Every row gives one point. Each copy is the shape, with its points in the same order, turned, moved and blurred by noise. Say if it was mirrored as well.
In the rows, zero is written as 128.

Shape:
[[120 104 154]
 [ 90 111 112]
 [132 147 150]
 [138 206 120]
 [ 95 101 139]
 [ 90 131 158]
 [133 173 107]]
Copy 1:
[[140  94 138]
 [178 129 131]
 [115 132 150]
 [ 98 196 155]
 [169 104 139]
 [153 118 171]
 [120 178 132]]
Copy 1 is: mirrored
Copy 2 (7 x 3):
[[128  91 134]
 [ 96 107 104]
 [144 131 147]
 [146 194 133]
 [ 97  93 123]
 [ 97 109 156]
 [138 166 111]]
Copy 2 is: only turned

Shape:
[[ 96 122  87 146]
 [112 150 128 145]
 [171 134  81 115]
 [170 173 121 137]
 [129  96 154 104]
 [ 93 160 154 141]
 [126  92 166 149]
 [114 122 113  77]]
Copy 1:
[[ 84 100 111 158]
 [101 141 134 148]
 [123 147  53 145]
 [128 185  99 151]
 [147 108 118  93]
 [100 150 167 126]
 [164 104 149 131]
 [100 121  89  87]]
Copy 1 is: only turned
Copy 2, 8 rows:
[[116  87 109 105]
 [149 119 129 119]
 [ 85 165  91 105]
 [143 179  99 123]
 [ 92 135 173 142]
 [168 115 153 116]
 [113 111 151 177]
 [ 91 135 161  91]]
Copy 2 is: mirrored
Copy 3 (8 x 4):
[[ 87 100 150 116]
 [112 143 147 129]
 [162  79 130 115]
 [174 128 145 143]
 [118 137  82 107]
 [111 177 146 114]
 [ 99 143  88 140]
 [127 119 125  64]]
Copy 3 is: mirrored
Copy 4:
[[134  79 119 176]
 [108 125 116 161]
 [150 104  53 116]
 [105 146  59 138]
 [131 119 142 103]
 [ 99 149 147 169]
 [ 91 109 152 107]
 [177 126 127 137]]
Copy 4 is: mirrored

Shape, 12 rows:
[[105 121 106 139 156 126 141 139]
 [110 155 112 140 138 142 150 159]
 [233 118 135 115 141 118 140 161]
 [101 137 107 140 154 102 121 112]
 [115  79 106 109  89 107 145 136]
 [124 140 125 127 148 118 136 102]
 [106 131 126 109 144 115 145 102]
 [105 130 124 141 134 133  85 129]
 [137 154 130 132 137  38  81 147]
 [ 99 150 108  85 122 130 145 130]
 [ 95 120 110 141  63 147 149 120]
 [128 153 238 105 130 125 149 102]]
Copy 1, 12 rows:
[[116 148 135  86 120 135 113 141]
 [124 127 127 106 137 163 150 158]
 [190  77 191 129  64 142 115 180]
 [133 170 132 110 131 110 109 136]
 [119 120 145 100  67  99 150  95]
 [143 150 156 116 140 124 112 122]
 [141 148 163 102 137 120 121 113]
 [139 128  98 117 125 130 104 124]
 [175 128 116 125 125  43 114 176]
 [161 139 133  79 131 135 164 111]
 [104 130 120 146 110 138 169  85]
 [154  63 188 118 207 112 104  96]]
Copy 1 is: mirrored
Copy 2 (12 x 8):
[[110 104 110 136 154 117 148 137]
 [115 109 128 170 123 110 157 141]
 [163 167  69 131  72 132  85 129]
 [133 119 129 125 172 130 156 129]
 [132  69 133  89 119 109 107 139]
 [136 127 124 115 142 139 158 116]
 [125 111 126 100 134 135 171 130]
 [103 131 151 134 165 139 129 145]
 [185 166 143 111 175  96 122 175]
 [128  86 139 123 112 146 170 161]
 [109  65 182 131 114 117 125 110]
 [ 97 194 157  71  77 117 178 119]]
Copy 2 is: mirrored
Copy 3:
[[116 140  99 108 140 147 107 128]
 [ 93 154 114 130 116 149 104 126]
 [171 207 153 106  91 123 160 185]
 [107 129 102  80 146 117 110 133]
 [131  96  95 118 101 147 163 155]
 [117 147 111 102 142 104 136 126]
 [105 127 105 103 156 115 151 125]
 [118 106 147  91 125 125  97 114]
 [ 98 130 146  53 137  92 109 205]
 [ 74 127 118 117 130 142 159 122]
 [ 98  91  91 145  81 121 137 113]
 [117 138 166 180 183  58 154 142]]
Copy 3 is: only turned
Copy 4:
[[ 87 136 100 147 151 108 108  96]
 [ 77 145 108 146 145 116  79 136]
 [171 152  76 118 107  50 135 162]
 [ 93 145 122 137 130 113 118  72]
 [ 94  81  86 159 119 120 155 120]
 [108 151 131 125 138 113 134  97]
 [ 82 137 135 115 145 121 147 103]
 [122 105 137 134 146 122  86  95]
 [108 114 137 108  54  61 100  74]
 [ 67 120 112 106 134 141 123 132]
 [ 93  99 122 180 129 164 127 141]
 [107 133 206 112 152  72 167 158]]
Copy 4 is: only turned

Shape (14 x 11):
[[107 114 106 153 124  82 117  92 119  98 108]
 [150 116 107  96 118 141 132  94 134 114 111]
 [153 156 111  70  96 116 119 164  95 171 105]
 [161 116  87 154  85 147 102 113 115 100 129]
 [152 120 157  89 141  83 127 168  83 176 155]
 [ 89  91 142  99 114  86 161 169 154 130 126]
 [125  99  91 152  77 131 165 130 123 166 138]
 [126 160 137 155 101 160 126 124 126 135 105]
 [125 111 134  77 107 167 161 130 107 134 189]
 [135 128 123 103  86 114  92  95 110 137 189]
 [ 74 107 110 155 164  85 109  95 104  98 182]
 [ 95 129 168 152 104 115 167 137  79 144 124]
 [161 146 117 142 138  81 162 153 136 158 109]
 [110  90 131 147 154 116 135 120 154 170 139]]
Copy 1, 14 rows:
[[155 155 117 151 128 165 105 163 138 110 123]
 [121 106 102 118 123 171 102 112 160 141 118]
 [133 135  90  23 103 139 110 116 128 149 117]
 [157 111  98 129 130 187  81 102  96 111 107]
 [161 119 128  46 119 115 158 145 115 168 162]
 [102 124 103 115  86 116 175 173 121 133 113]
 [155 138  52 135 102 153 138 111  94 163 106]
 [128 161 129 121 124 142 103  79 110 141  92]
 [ 97 102 104  97 133 178 178  89 105 168 148]
 [128 127 117 103 106 194 110 120  93 147 186]
 [137 157 125 163 176 165 138 177 102 121 178]
 [158 180 138 113 117 146 183 120 111 157 105]
 [172 141  86 102 112  84 129 118 143 126 128]
 [130 127 107 155 128 104 127 150 114 181 137]]
Copy 1 is: mirrored
Copy 2, 14 rows:
[[143 134  71 120 116 118  92 104 142 134 111]
 [142 144 128  98 115 167 114 115 127 125 139]
 [131 181 154 122  85 129 128 166  98 183 137]
 [182 111 120 123  76 157  90 134 111 118 135]
 [120 149 179 132 139  76 122 130  85 189 114]
 [127 122 125 102 134  65 158 123 168 170 153]
 [154  98 129 166  98 147 135 129 162 173 134]
 [130 141 134 151 102 143 118 160 157  97 129]
 [106  96 186 126 109 139 170 101 100 137 153]
 [127 124 147 147  79 114 101  77  83 136 158]
 [100  78  71 144 136  89 105  84  89 118 103]
 [111 125 155 152  98  96 140 130 164 125  79]
 [169 168 128 157 165 116 132 160 135 160 119]
 [116 105 124 148 173 110 101 127 151 157 147]]
Copy 2 is: only turned
Copy 3 (14 x 11):
[[169 107 123 173 141 138 107 129 135 118 159]
 [155 120 122 118  95 147 126 116 143 166 134]
 [151 115 109 116 108  91 149 158  68 191  95]
 [163 141 114 158  88 179 103 166 126 169 147]
 [140 129 182 118 164  87 151 158  69 190 120]
 [128  96 159  83 134  97 119 159 103 101 147]
 [104 105 114 130 102 140 125 173  98 163 196]
 [ 98 129 101 156 107 159 121 141 107 145 108]
 [119 151 139  57 133 164 142 134  90 176 151]
 [162 184 133 126 130 134 102 120  80 176 166]
 [162 150 137 148 213 147  98 138 138 122 185]
 [ 96  95 142 143 158 157 140 141  60 132 141]
 [118 111 142 163 118  88 176 168 123 145 134]
 [ 92 117 152 130 151 104 102 142 144 152 162]]
Copy 3 is: only turned

Shape, 15 rows:
[[120  85 141 140 130  71 170 151 113 157 140 155]
 [109 168 123 104 143 133 144  97 134 153 138 114]
 [125 175  81 159 127 134  94 158 123 108 129 123]
 [ 92 133 113 101 125 161 121 148 130  96 145 112]
 [ 79 122 106 120 142 121 107 113 179 131 111 117]
 [174  68 129 138 116  97 150 169 124 161 114 157]
 [111 156 105 139 147 114 112 144 129  69 112  89]
 [156 101 112  95 146  92 186 155 142 147 106 160]
 [103 144 170  97 178 144 113 118 139 146 107 114]
 [106 133  77 142 161 164  90 105 124  80 125 124]
 [117 158  89 156 125 156 110 171 152 107 129  97]
 [172  78 119 100  95  67 137 148 114 155 118 136]
 [117 117 111  92 183 105  94 138 153 124 162 136]
 [150 150 111 174 120 149 135 132 156  93 150  79]
 [144 108 158  99 116  84 144 132 151 134 123 192]]
Copy 1:
[[130  92 120  85 158  95 145 150 112 152 150 152]
 [148 152 106 168 140 133 134 130 137  92 143 126]
 [155  96 152 159 139 197 121 171 135 115 161  88]
 [148 176 151 130 151 180 124 140 120 129 166 102]
 [136 138 110 169 124 164 102 118 130 158 184 136]
 [143  78 159  72 134 129 140 155 128 147 143 193]
 [168 114 108 128 145 211 117 130 122 120 171  84]
 [131 113 107  84 137 134 146 164 119 112 175 199]
 [128 161  94 158 140 174 159 103 138 137 117 142]
 [138 126 154 157 106 199 141 108 124 115 194  81]
 [166 123 149 145 142 202 108 164 166 130 170  96]
 [161  84 152  88 155 127 113 139  86 123 143 199]
 [ 88 122 130 147 178 176 129 110 118 123 178 143]
 [169 114 141 111 133 178  91 129 185 100 156  85]
 [ 92 117 117  93 123 129 112 153  92 129 125 176]]
Copy 1 is: only turned
Copy 2:
[[111 160 143 154 188 139 160 129 128 131 164 191]
 [101 106  97  94 144 141 144  78 135 160 123 137]
 [ 98 134 111  92 104 111  82 134  78 141 129 135]
 [122 110 159  94 119 161 112 119 120 158 120 118]
 [ 80 130 132  89 110 140 151 140 146 171  96 158]
 [129 136 142 189 159 108 124 148 143 128 156 203]
 [ 83 105 128  98 101 144 133 146  78 123 116 124]
 [103 118 143 187 130 135 155  98 134 152 162 201]
 [109 123 131  97 125 130 164  84 163 113  88 138]
 [107 122 108  93  94 177  91 135  98 144  77 148]
 [ 75 115 143  98 115 113  79 135  95 153 114 123]
 [143 110 125 164 146 115 148 160 147 138 187 197]
 [ 90 147 128 100  91 174 129 118 163 121 150 161]
 [ 66 100 109 132 144 131  84 150 107 146 115  98]
 [138 168 127 179 124 130 177 121 151 157 158 158]]
Copy 2 is: mirrored

Shape:
[[142 111 149  59 151 147 148 162 112 117 121 119]
 [ 82 117 117 147 157 146 210 167 153 152 124 130]
 [154 133 136 117 108 139 151  67 154 130 145 113]
 [160 128  57 148 106 140 116 172 124 147 144 152]
 [134 102 113 152 104 145 119 178 153 163 130 131]
 [169 108 128 156 129  91 112 162 102  70 140 118]
 [130 171 150 145  84 143 138 172 118 127 153 151]
 [160 131 138 103 125 136 113 151 131 153   7 115]
 [118 130 137 165 104 149 110 130 139 161 153 118]
 [100 152 125 123 128 117 125 178 112 115 119 124]
 [ 95 123 101 152 136 108 117 162 139 151 139 122]
 [170 124 142 142 159  89 133 133 150 151 142 129]
 [170 118 136 165 122 130 121 164 108  70 148 195]
 [158 148 127 101 146 136 118 136 129 120 154 127]
 [132 149 138 139 166 147 110 155 119  83 150 124]
 [168 140 144 162 140 145 157 165  94 142 156 115]
 [ 80 140 153  58 155 138 130   8 100 169 146 120]]
Copy 1 (17 x 12):
[[127 119 158 115 136 150 119 183 113 169 118 124]
 [126 121 115 162 158 109 178 124 175 198 150 127]
 [133 125 115  54 157 145 130 101 121 119 159 142]
 [173 169  97 123  82 136 171 145 163 100 130 122]
 [169 132 148 119 102 108 158 120 177 114 119 131]
 [150 108 161 158 137 156 143 158 123  49 147 107]
 [ 89 161 157 124 103 124 167 119 142  93 127 131]
 [178 149 149 112 172 138 146 123  99 153  31 100]
 [135 141 139 111 117 104 120  83 172 113 146 126]
 [110 157 142 162 149 120 142 152 141 116 119  93]
 [150 153 116 156 136  93 133 124 158 119 147 104]
 [186 136 166 130 160 126 149 127 111 119 177 131]
 [135 118 151 169 104 165 165 134 116  54 136 170]
 [136 160 148 110 144 160 119 161 117 113 153 133]
 [120 158 151 166 152 176 108 140 144 104 153 126]
 [134 132 172 137 108 166 157 108 138 130 167 108]
 [100 135  78  61 161 118  41 107  60 173 175 122]]
Copy 1 is: only turned
Copy 2 (17 x 12):
[[155 137 164  81 155 119 132 158 168 107 139 135]
 [ 81 116  95 113 143 134 143 183 150 159 193 115]
 [149 146  90 148 139 128 146 113 148  76 140  80]
 [149 133  83 138 154 176 129 161 102 158  92 154]
 [119 109 109 146 133 160 116 163 150 162  96 121]
 [180 133 145 151 124 106  84 162  79 124 123 136]
 [139 145 156 186 145 166 161 151 127 148 141 132]
 [135 154 149  67  88 133 109  70 165 178 112 125]
 [102 116 121 171 142 157 135 138 127 126 105  90]
 [109 159 159 130 135 122 139 161 111 148 128 142]
 [ 87 132 109 142 149 118 124 167 110 154 108 122]
 [145 121 108 150 177  96  95 120 132 142 135 109]
 [181  95 139 178 128 140 118 144  91 121 144 185]
 [148 149 134 131 179 133 119 132 131  98 125 134]
 [120 138 161 141 157 139  98 146  99  94 148 149]
 [157 116 145 142 174 164 116 149 104 149 159  95]
 [ 90 135 123  93 178  81 216  84 139  34 121  65]]
Copy 2 is: mirrored
Copy 3 (17 x 12):
[[101 142 153  86 165 146 131 148  92 103 139 146]
 [121 170 102 151 183 160 152 129 150 168 168 106]
 [102 119 112  96 115 108 114  89 163 112 109 106]
 [209 144 102 115  90 150 129 145 114 131 141 118]
 [162 148 132 126  99 185 115 130 133 159 142 127]
 [142  74 136 135  96 163 169 174 131  87 125 137]
 [154 171 170 123  93 126 149 151 168 114 157 120]
 [164 143 170 129 174 163 107 108 122 128  60 201]
 [134 137 143 148  80 137 106 114 153 149 149 116]
 [136 153 149 147 126 128 150 179 123 135 132 147]
 [145 128 119 154 111 140 130 161 127 178 143 125]
 [147  72 147 109 141 142 120 139 154 145 134 108]
 [170 104 128 108  95 159 159 170 172  73 178 160]
 [134 117 139 102 127 116 106 155 123 101 139 117]
 [124 118 134 151 125 130 114 180 134  82 161 132]
 [157 120 167 142 130 147 148 121 128  98 169  93]
 [ 51 112 121 103 140  16  94  73 116 153 142 157]]
Copy 3 is: only turned
Copy 4:
[[138 118 128  72 148 155 136 123  86 127 155  74]
 [104 117  82 137 183 105 186 101 154 131 151  85]
 [187 150 145 126 125  99 125  84 117 162 134 129]
 [ 96 138 123 150 101 116 165 140  96 148  61  95]
 [120 114 125 128 121 116 171 161 143 169  97  92]
 [110 131 145 109 111  73  96 176  96  98 123 114]
 [133 139 144 125  95 113 204 148 119 107 137 130]
 [194  58  88  83 156 160 135 154 103 120  76 131]
 [143 136 145 150 105 124 156 139 171 147 120 121]
 [108 117  97 104 109 134 151 146 122 100 140 121]
 [ 94 129  91 147 117 124 138 148 147 141 126 117]
 [138 156 126 143 166 117 117 164 108 150 129 132]
 [ 86 122 191 117 130  79 153 152  81  98 110 137]
 [132 167 143 106 126 146 128 123  98 129 126 117]
 [100 155 154  97 126 129 123 131 133  86 125 124]
 [144 158 148 149 141 114 157 159 116  89 124  79]
 [187 122 137 163 123 191  85  28 121 149 194 138]]
Copy 4 is: mirrored

Shape:
[[102 119 135 122 110 134 119 111 150 144 135 138]
 [114 150 137 105 199 109 138 120  63  89  89 106]
 [132 129 152 118 131 156 114 137 120 142 139 103]
 [105 111 133 105 108 160 111 120 145 137 125 121]
 [159 134  66 132 113 139 114 122 142 135 108 103]
 [126 110  80 137 206 155 239 163 132 143 142 105]
 [141 103 120 126 115 155 115 133 108 136 109 176]
 [142 100 109 100 187 158 113 107 101 133 146 112]
 [100 177  81 123 113 157 114 164 145 117 151 174]
 [104 122 128 106 116 126 130 122 102 145 152 111]
 [126 105 129 104 139  74 113 142 142 138  57 106]
 [104 128 135 123 123 123 142 125 147  58 139 119]
 [ 97 125 108  85 105 158 150 160 123 131 139 104]
 [107 111 128 122 116 129 116 171 126 139 156 157]
 [236 120 107 105 153 145 117  79 149 129 115 202]]
Copy 1:
[[132 117 128 130 106 155 162 129 107 122 126 123]
 [140 134 130  70 117  58  79 108 154 110 125 148]
 [108 109 125 121 136 147 120  97 114 141 127 130]
 [118  92 130 111 116 153 159 118  99 133 122 116]
 [160 110 103 115 141 150 144 105 135 137  59  91]
 [129 185 111 134 198  59 128  92  79  86 114  62]
 [127 141 119 113  73 135 140  99  97 163  97 105]
 [134 140 165  82 136 139  86 104 102 124 108  95]
 [ 69 156 102 116 102 148 183 124 155 114  83  93]
 [122 102 138 138 104 135 123  99 121 100 129 111]
 [183  90  61  97 103 113 113 140 122 138 139 113]
 [108 106 141 131 129  90 148 172 136 131 106 129]
 [ 91  86 119 122 129 115 155  96 118 108 121  80]
 [ 87 132 104 143  86 144 132 127 107 127 124  94]
 [191 197 159 102 107 159 139 118 135 223  95  74]]
Copy 1 is: only turned
Copy 2, 15 rows:
[[131 111 133 144 136 101 121 120 125 140 118 110]
 [129 162 114 154 211 141 130 147 132 132 199 193]
 [136 124 103 118 144 119 125 139 103 176 125 133]
 [142  94 139 145 145  93 132 132 100 161 118 125]
 [122 100 129 150 127 124 145  84 151 164 111 181]
 [ 56 156 153 134 158 193 170 141  83  86  97 190]
 [125  65  99 145 139 106 114 143 139 123 134 145]
 [101 105 100 163 189 157 125 109  90 171 148 150]
 [106 115 140 145  92  74  73 107 108 118 127 182]
 [140 141 102 169 142 114 135 132 106 147 127 134]
 [114 122 158 160 188  96 154 158 194 172 134 150]
 [151 127 175 150 113 132 122 139 113 138 173 145]
 [129 125 132 155 121  97 155 148  79 148 113 176]
 [112 112 119 166 114 106  95 167 112 132 117 129]
 [ 49  33  97 108 144 138 133  76 164 135 181 120]]
Copy 2 is: mirrored
